Each wall is flat, endless, passes through zero and stands at right angles to its row. A trip goes straight from one point to another. Which walls does it cross, in order?

Walls:
(1): 45,22,37
(2): 30,49,-7
(3): -1,-12,-37
(4): -8,47,-44
(5): -5,41,-82
(6): 8,-25,15
(7): -12,15,-61
(8): 18,23,-14
(9): -32,-14,-56
(10): 26,32,-26
(11): -4,-13,-3
Trips:
-29,15,-90 to 14,-52,38 -> 2, 8, 10, 6, 4, 5, 7, 9, 3, 1
-42,43,-16 to 12,36,-28 -> 1
-38,25,-70 to 32,51,-49 -> 11, 1

Walls:
(1): 2,29,0,19,26,24,-39,4,6
(2): 13,51,87,-5,34,-12,-56,0,63
(3): 36,5,-2,10,-18,-15,57,35,-58
(4): 8,36,-43,-34,11,15,-7,14,16
(5): 24,-41,42,-37,43,49,2,-10,-7
(6): -8,-5,-14,16,11,-2,-17,8,-52
(7): -7,-47,-16,5,41,56,-37,-9,63
(8): -4,-30,31,-9,7,8,-23,7,-36
Trips:
19,-38,-51,28,4,-72,-11,-70,-1 to -55,-11,-1,-12,-30,-10,11,8,28 -> 6, 7
-39,-13,18,-40,-18,0,-3,-68,-66 to -5,-35,-19,-18,-77,-49,13,-20,23 -> 5, 3, 6, 8
-17,46,59,-69,63,59,-29,43,45 to 74,-7,31,-6,-35,35,-66,-28,-22 -> 4, 6
26,34,-17,10,-38,13,70,9,-19 to 1,-60,90,7,-21,2,11,-85,9 -> 4, 5, 8, 2, 3, 7

Walls:
(1): -6,-36,-60,-41,-30,26,1,-21,-3,2,-15,58,-26,-34
(2): -4,38,5,30,-8,-63,63,75,20,-23,-31,62,2,36
(3): -106,4,39,-8,-50,-80,18,-4,-49,22,17,-80,-2,-44
(4): -3,-64,-67,-24,18,-19,-39,2,27,17,31,17,8,30
(5): 1,-31,62,33,2,-19,42,-21,9,50,-17,-4,-20,-33
(6): 23,52,43,72,56,-13,8,12,-17,41,-48,-16,-25,-17
(7): 2,-21,33,31,-53,41,50,41,-53,5,-4,-2,-47,-39
(8): 13,26,-11,17,-24,-36,48,-1,9,49,19,-17,42,-29
(9): -73,-37,-16,17,-29,-9,-24,-64,49,6,21,28,11,9
Trips:
-52,-26,-59,-47,-43,-20,9,12,-6,19,5,-44,-40,-32 to 36,48,-6,7,-10,29,-41,-1,25,-23,35,51,4,58 -> 8, 7, 3, 2, 1
-27,32,-12,-10,-50,-19,86,38,-12,-30,29,8,5,-20 to -23,20,-15,-37,-53,-20,-54,3,27,27,-41,29,55,19 -> 9, 7, 4
25,0,12,25,46,-12,-40,-12,63,15,-43,24,-49,-49 to 23,48,3,8,-13,-21,43,-29,-49,-38,-25,-17,11,13 -> 4, 2, 9, 1, 8, 7, 3, 5

Walls:
(1): -6,64,8,18,90,-36,-55,-55,-21,-61,13,53,52,43,16,18,-25,24,3,-19,41,18,31,-13
(2): -32,35,26,-12,3,-35,24,-10,-101,-18,-30,10,-17,-4,15,-30,-62,-26,-35,9,45,65,17,-23
(3): -31,11,-40,28,29,46,-17,-6,1,-36,-31,10,41,-26,-5,25,-54,24,-39,-7,-24,3,-19,-10
(4): 1,-36,-74,-19,18,21,-19,4,-19,1,8,-16,-21,33,18,33,-20,-21,-46,8,33,21,-35,-49
(5): -24,19,2,12,-26,-13,11,0,12,-19,-40,29,12,-13,13,4,23,7,-60,-6,-48,13,21,46
(6): -17,-27,25,-63,-1,25,-30,-14,21,35,-4,0,-54,-1,33,-84,-26,-24,26,5,-25,18,55,-9
(7): -24,39,-18,10,18,56,-35,-57,-3,-16,-35,2,-28,3,-23,46,-3,-14,-70,22,-29,41,-26,63
Trips:
30,-27,29,-55,-25,-12,11,23,33,-78,21,-4,14,22,-118,-20,58,41,-23,-19,-9,-50,22,-5 to 14,9,-31,-3,-18,12,-8,43,-23,-16,-46,-42,-20,27,5,-34,16,-21,-61,31,-32,-2,-42,-36 -> 4, 7, 3, 2
35,-32,-11,3,23,-11,12,-8,-17,-11,-32,-40,-17,39,40,2,-14,23,43,16,-49,-1,17,-3 to -17,-16,41,-55,-36,33,0,-11,-35,36,-68,4,86,-9,-41,49,121,-13,-45,-10,46,-52,-11,-54 -> 6, 5
49,19,18,-1,6,-32,-16,-22,-39,-10,5,44,5,44,13,-33,9,-2,-7,17,3,-3,11,-31 to 51,-55,60,-12,86,-65,-13,-24,13,-10,15,-40,-18,-19,-44,-12,-13,29,-52,33,25,40,8,-45 -> 4

Walls:
(1): 17,-9,-23,-13,39,32,-12,42,-39,-60,-4,20,-18,-11,19,-34,22,36,4,-5,22,-14,2,17,-8,32,-47,37,34,-42,-6,-50,-8,-33,10,27,-19,49,-23,-12,18,8,45,12,-12,17,14,19
(2): 19,-24,16,-6,23,30,-27,7,-12,-20,-7,33,-26,-37,37,-43,4,-9,13,27,70,-14,-22,-3,-2,-2,34,30,-19,30,56,-27,0,-15,1,-5,-6,-54,-1,-6,0,1,25,-35,-4,27,23,58
(3): 40,-25,44,-20,-3,23,91,-21,56,22,-22,-6,60,23,18,-21,-6,-24,-28,-20,-55,-30,-30,13,-38,25,45,-8,15,4,59,56,-11,-51,29,-87,-6,-19,-30,-3,-3,-42,9,28,6,60,-1,26
(4): 4,-54,-1,9,49,-20,2,41,3,25,-1,-50,7,-20,27,21,30,-15,9,11,1,-10,11,8,-56,-24,-4,33,6,-9,-33,7,16,-10,-21,7,-48,-6,-19,32,-23,-52,16,-2,-39,-41,40,12
(5): 10,-3,-7,-30,-6,-36,-25,-2,12,-23,18,10,-1,11,-9,-44,-39,-3,16,-19,18,35,-7,-5,6,52,-37,2,73,51,-18,7,-41,-44,12,-21,22,44,-17,21,-62,47,12,-25,33,40,32,15
(6): 14,59,14,6,-52,31,45,-24,-4,-12,-24,-21,-3,44,-18,-42,53,2,-9,74,-10,-79,30,3,-3,-5,12,60,16,40,-61,-8,21,10,-85,-15,1,-12,-5,4,-14,42,-19,8,31,3,-34,-30
Trips:
5,5,23,31,8,6,47,16,4,-27,28,-24,-41,-37,-15,13,7,-73,-31,27,3,18,45,2,-9,24,43,-34,31,-38,-24,-31,19,37,28,48,0,95,35,7,60,26,59,20,1,-43,5,-14 to -12,-26,1,7,-12,22,19,4,28,-5,-49,4,2,20,-42,-54,28,-7,-33,-16,-7,43,-23,31,-6,-35,-43,92,7,-23,14,-10,66,-26,8,-21,27,8,-8,-27,8,-2,5,-23,-16,7,20,-27 -> 6, 3, 2
41,-5,-22,22,-19,26,11,19,-16,52,17,-17,22,-20,66,13,12,-12,12,-23,-7,-4,-11,-8,-21,-21,2,-13,-6,40,20,-39,2,-6,44,18,17,-79,-121,-8,-27,-7,-6,-26,25,27,-5,37 to 16,1,9,9,-1,26,5,31,2,3,39,5,-7,16,36,-21,-37,-15,25,17,-83,-29,-7,-31,-19,5,22,23,-34,23,-9,-8,23,-28,-25,-23,-4,17,35,0,-8,-3,-18,44,22,-21,-32,-13 -> 6, 2
-17,1,61,-6,60,-51,-1,-41,3,-4,-45,26,-84,-13,38,-30,33,42,32,-14,23,24,29,-51,-12,-30,10,34,-30,-35,-68,-32,-30,-15,-11,-29,34,-39,-28,27,-2,41,22,18,26,-65,6,27 to 59,-2,76,-13,-100,-19,16,-27,-58,-42,-29,-22,13,-21,29,15,-39,-90,-20,32,21,53,-15,-3,-36,-10,-43,-13,52,-2,33,8,5,-35,-17,10,-10,-41,41,18,1,14,32,-75,-3,-12,6,-14 -> 1, 3, 4

Walls:
(1): 32,9,-6,18,78,21,-55,16,-29,18,-45,0,-40,-2,-10,-66,61,-38,-7,28,22,-42,4,27,48,-55,-16,-10,-40,-53,16,15,-12,60,30,-51,3,-56,18,91,38,32,-85,14,26,28,-21,7
(2): 25,26,1,46,-65,10,8,-80,34,12,-7,11,19,1,23,-11,40,45,10,34,-1,-58,-4,31,59,26,12,-27,20,46,-5,46,34,59,-30,-31,41,-86,44,-8,-45,22,24,24,13,24,-21,-32
(3): 21,7,-36,4,-87,-40,-49,12,-81,6,-3,-95,16,32,50,13,-25,0,28,58,-2,45,-12,-1,41,19,9,45,31,-1,-27,-3,28,47,-71,13,8,11,12,38,20,31,46,23,39,41,-75,-19
(4): -42,-6,8,-50,18,38,19,47,-24,-11,-4,18,61,9,-16,12,44,1,-9,0,2,15,2,-33,-13,20,-2,-18,-13,21,-10,21,-40,26,-16,12,19,54,11,39,14,13,-21,14,-28,-1,37,54
(5): 4,-14,1,53,-10,13,97,-24,11,-18,-45,12,60,19,2,-12,60,-25,45,-2,28,25,-5,13,18,14,28,15,-12,105,35,32,-21,-3,-14,-13,-44,-70,-1,-7,26,-24,-45,-28,9,77,9,28
(6): 16,18,26,7,16,84,-1,-22,-39,52,-34,23,1,-9,29,11,-11,-31,-1,17,64,7,17,-60,-2,-1,40,-49,27,-25,-36,-2,-27,45,37,-36,-16,-28,2,1,-31,-10,37,66,3,-5,-61,-29
(7): -46,-8,-63,5,36,-20,27,-34,49,-71,18,-3,-24,1,-5,-19,-17,-15,-15,-44,-47,-16,5,11,27,7,31,-3,-47,-7,22,86,-11,51,-26,44,-58,24,-16,-23,23,51,-64,-75,22,9,37,-37
(8): 6,19,-16,-57,22,34,-39,2,20,25,-26,28,16,-67,-12,7,26,49,-8,-24,8,50,7,0,-8,-17,-26,-4,-28,11,-9,109,44,4,35,-26,47,51,-11,-19,-6,-15,-38,3,12,43,-72,9
(9): 4,42,-5,-21,69,-1,-59,-8,-33,29,-23,-59,-8,-21,39,-9,36,74,-6,-26,-45,-32,76,-14,14,40,42,-2,-45,-7,37,-24,41,-67,-34,15,18,-22,83,25,2,-4,22,16,15,-46,-23,-62
(10): -40,-73,5,10,6,-16,-23,-55,-66,28,87,-17,43,45,-62,56,10,-62,45,-19,-42,10,-11,-85,32,18,2,19,52,15,5,-5,-7,-36,-3,-36,17,-12,32,-18,-3,-45,-26,28,8,-19,19,6
Trips:
21,-3,22,43,-11,4,-1,-36,42,49,-35,10,58,12,-32,18,-19,43,-45,-31,3,45,-8,-21,-19,9,22,31,13,23,-73,3,2,37,-64,-5,-23,12,-11,-67,-31,-31,-69,-7,-14,67,13,38 to -6,-57,-29,-48,-37,33,-2,25,1,2,21,38,46,38,-25,-19,47,-12,31,47,-16,10,-46,52,-48,58,52,-16,-66,-25,20,16,8,-2,-67,-10,15,-8,34,43,-9,21,-38,-56,-12,65,0,-5 -> 6, 3, 1, 10
9,-5,-1,-28,18,-20,22,5,-51,-37,-53,-24,-8,54,19,12,28,12,50,-16,-28,27,-39,-26,-12,41,20,65,-76,-13,-7,19,-36,-13,24,-20,24,0,35,29,-5,28,-14,-45,-28,51,-28,-14 to -39,37,74,-25,7,42,-65,-61,6,33,-57,33,27,-9,71,10,1,-4,8,42,-7,-3,70,15,63,77,27,-4,-94,-45,17,23,-21,-18,14,37,-33,-26,-3,-14,43,-39,-9,-6,16,-18,-9,-12 -> 10, 6, 2, 3, 4
-7,-22,-16,9,82,-86,9,24,-45,23,-11,-12,-6,-31,-15,18,-2,-65,42,-3,91,-6,-9,-39,-60,-11,5,-38,-16,-32,-2,2,-5,-50,28,0,28,-34,2,1,-81,28,0,10,-2,32,-84,20 to -19,-14,-36,-29,33,-31,54,-5,69,26,70,-2,34,-22,22,-11,19,5,41,12,-21,-49,-20,-15,-74,-45,-20,13,21,-26,-27,27,-19,-19,17,8,10,-45,44,23,-12,-3,-40,21,-19,-4,-56,-32 -> 2, 7, 6

Walls:
(1): 26,-42,13,-38,4,35,20,-46,5,33,2,-3,0,23,18,21,-27,-18,-79,50,-61,11,31,23,-6,67,46,26,24,36,29,-8,-34,-20,68,27,10,-19,-1,-30,-13,45,51,-43,13,17,-19,65
(2): 16,-12,-40,-25,-56,-34,-61,-50,-9,-19,-9,29,29,5,35,14,-31,-21,17,-35,8,-6,24,8,-42,9,33,57,-17,-6,0,41,-49,28,28,49,-13,51,-31,-28,24,-40,-59,-7,-12,45,-64,32
(3): 17,10,40,-26,4,19,-17,50,7,26,6,-19,0,-3,-40,12,-13,-20,21,32,7,-54,16,-19,42,-48,-21,6,-97,-15,48,83,-46,9,-7,15,6,-53,-14,-19,50,12,15,16,-17,-7,17,18
(4): -13,47,50,20,18,-26,-59,-2,29,-8,35,63,-29,2,11,-5,-16,-20,22,51,-7,-23,-11,27,2,-31,2,-46,-15,-6,33,-57,25,-12,-50,-32,-26,25,20,9,6,44,-42,47,-3,17,-35,80
(5): -7,-12,56,33,71,26,-18,24,-4,-5,-25,-8,-39,-21,-4,32,-11,-4,-5,28,-45,13,-19,22,32,-12,10,6,-14,-6,16,15,-25,38,70,-9,-47,-57,12,-24,33,19,-20,-6,66,-43,-10,-3
(6): 36,12,-9,-13,19,28,-23,37,77,-4,15,-87,65,-30,-73,-13,-34,10,-9,-72,-42,-34,-3,-6,19,38,50,30,-18,-28,49,0,38,96,36,-25,31,22,71,-22,-5,48,79,14,-59,22,43,1
(7): 5,9,21,-19,14,19,-23,15,-7,21,-70,37,32,-34,28,-47,-58,-10,-19,-35,-5,-48,31,18,26,45,-29,-36,39,31,-24,0,56,41,17,-26,28,-28,51,-45,-26,-17,-37,-32,-43,46,-49,48
(8): -5,20,-29,32,30,-48,57,-16,5,28,56,-22,-55,35,28,-65,-61,12,22,28,23,32,17,5,-13,-15,22,-44,-42,-3,-47,84,34,-13,-10,36,-2,0,-25,5,-24,-30,21,-18,50,-10,-13,-28
(9): -68,15,67,-8,16,56,-39,1,-1,33,22,22,78,45,-30,-6,1,2,19,-31,12,-54,33,-2,26,-22,-45,-12,-19,-47,79,-25,27,14,-8,7,42,6,9,4,-2,-3,-86,-32,19,24,-26,0
(10): 42,-40,18,23,5,21,121,49,0,11,55,10,-36,-14,-14,-40,39,-8,-32,-27,15,-29,-7,-54,9,-8,-13,-66,-25,-14,17,-41,-28,-35,-46,-5,35,-10,4,38,4,-30,30,-2,20,14,11,-44
Trips:
-32,-1,-4,-16,-16,23,21,-2,-35,-5,-26,-39,-19,-29,-45,-73,-17,2,-61,-55,-50,50,-15,17,15,18,-10,-1,-3,-14,26,-62,73,-38,-6,-52,3,57,-56,-37,6,11,11,-11,6,11,-24,-37 to 64,52,-65,-38,-21,-22,-94,-36,3,31,-18,8,6,-27,-32,-40,7,-1,17,9,32,-36,14,67,60,-10,-23,-34,0,1,3,-15,-14,31,-5,8,-35,-35,8,-24,-54,-30,-6,-1,-19,-17,3,-57 -> 1, 10, 2, 4, 3
-71,-8,19,-47,11,16,7,31,-14,-11,2,-42,-18,2,7,27,-14,42,8,10,-10,19,4,-63,-22,-3,-36,-5,31,5,-44,41,-46,32,-23,6,8,-73,-11,-41,-20,78,-26,47,-40,-15,-26,38 to 37,4,2,14,50,41,-2,-33,57,-35,-42,49,4,22,38,70,-60,71,2,47,22,20,5,7,-23,29,27,-2,-25,-7,-14,23,-48,21,43,15,13,-2,58,-17,-13,-9,18,-1,-52,0,-54,-18 -> 2, 6, 8, 3

Walls:
(1): -52,-35,-5,-1,12,40,28,-7,-14,-19,0,-32,-8,-7,10,-26,12,23,13,47,-18,-2,-31,13,-36,55,49,35,-37,-37,22,-4,15,-20,20,15,30,-10,-33,17,-25,-68,-57,-24,7,-25,-21,0
(2): 7,-12,60,25,-18,-13,-16,-4,-6,5,12,25,26,17,30,-4,-18,-58,29,14,-15,-49,28,-11,13,14,55,12,12,28,11,7,66,30,39,5,13,-11,-2,13,-31,23,42,-25,-4,60,-20,30
(3): 45,37,-38,19,44,-23,37,26,14,-15,-7,-50,-32,-24,28,-38,-9,-65,-30,8,58,26,13,-22,30,-11,27,27,24,33,35,-4,27,34,-17,-3,-6,-37,-15,-32,24,46,-47,-2,-37,-18,-35,26
(4): -10,-19,5,-5,30,-10,-8,37,11,-14,40,24,-46,-42,20,-13,11,31,47,32,-27,49,42,-4,-6,-6,-31,-50,-13,-28,9,32,9,-45,-25,-42,23,6,-15,35,1,32,50,15,-16,-4,35,63
(5): -17,-17,28,-34,-32,36,3,48,-21,-5,-3,25,-17,-3,-7,21,48,35,41,19,35,-30,39,121,-24,-49,-24,17,-56,-9,2,-42,-22,48,-18,73,16,-2,15,39,32,-4,-27,-29,-30,-17,-21,-26
(6): 19,16,-53,37,67,-16,53,-5,66,31,-14,39,55,-39,-19,5,-2,17,1,19,-3,-15,10,30,2,11,-24,24,22,31,65,25,-20,-18,-34,-47,24,-22,3,-35,-28,18,26,-14,2,-6,-7,-21
(7): 0,-32,-16,13,-15,65,15,48,13,-21,31,-50,-40,25,-7,40,8,-26,82,24,-27,-12,34,-48,-17,-49,13,3,50,-18,-61,43,-13,-24,8,55,32,-11,-43,14,2,-41,-13,-6,11,7,-13,56
(8): -22,4,-54,-1,3,9,11,-31,-30,60,41,-19,25,-35,2,3,69,23,13,24,14,-11,-50,-8,-25,10,-25,-3,-3,-38,-8,66,-58,8,24,-50,-14,19,33,3,-2,-3,-16,24,-2,-24,18,-33
(9): 36,-43,13,3,-8,-26,6,-38,2,21,-1,-23,-83,-6,-43,-20,-36,-46,15,35,48,0,-15,7,4,-36,7,49,19,-40,-2,-63,20,40,-10,-39,5,-61,-27,-43,28,-60,-24,36,25,35,3,29
(10): -42,-17,-26,-19,-8,-12,42,33,-59,-3,-11,-74,15,-18,15,-29,-15,31,18,3,19,-11,29,-11,-20,17,12,42,-1,-27,2,23,32,-2,22,-20,5,23,17,-24,-16,-11,4,-34,-27,15,-8,-28
(11): 40,29,-21,35,34,60,25,-57,34,48,-74,23,-28,14,38,-19,-32,-49,24,-21,13,-40,-41,-26,44,0,5,-45,6,-22,6,-22,38,-31,-9,-47,-4,70,49,-11,-15,30,-40,-7,-38,6,18,-27
Trips:
-60,-28,4,2,31,6,38,31,-17,-43,37,62,-31,-42,29,-41,17,-2,-16,-1,3,-2,31,73,-29,-26,13,24,-46,-10,1,1,-3,41,4,-17,-30,-24,16,-24,-43,-9,15,-47,-42,-14,-13,-57 to 0,-14,19,-29,4,-21,53,12,-5,-20,-21,39,9,-17,-10,-23,-26,-3,-2,-14,3,31,-9,40,17,-14,6,7,13,3,-18,8,-16,-25,-10,17,-2,57,20,-40,-13,19,42,40,2,5,-29,-16 -> 2, 8, 3, 1, 11
30,-11,-29,3,-4,0,-53,-35,9,25,-31,77,-43,5,8,-42,2,-38,47,-1,-60,-27,-12,-34,-23,0,8,-20,-2,-21,18,-41,1,-21,56,-6,26,12,36,62,-22,30,15,-41,-25,-3,40,31 to 42,-5,-40,25,11,6,20,3,27,24,-62,-21,39,16,18,-46,22,12,-48,-13,66,40,-20,37,10,3,11,6,35,33,-11,30,-8,0,-2,-3,3,-43,-21,-14,-28,18,28,-14,6,-23,16,23 -> 6, 3, 4, 8, 2
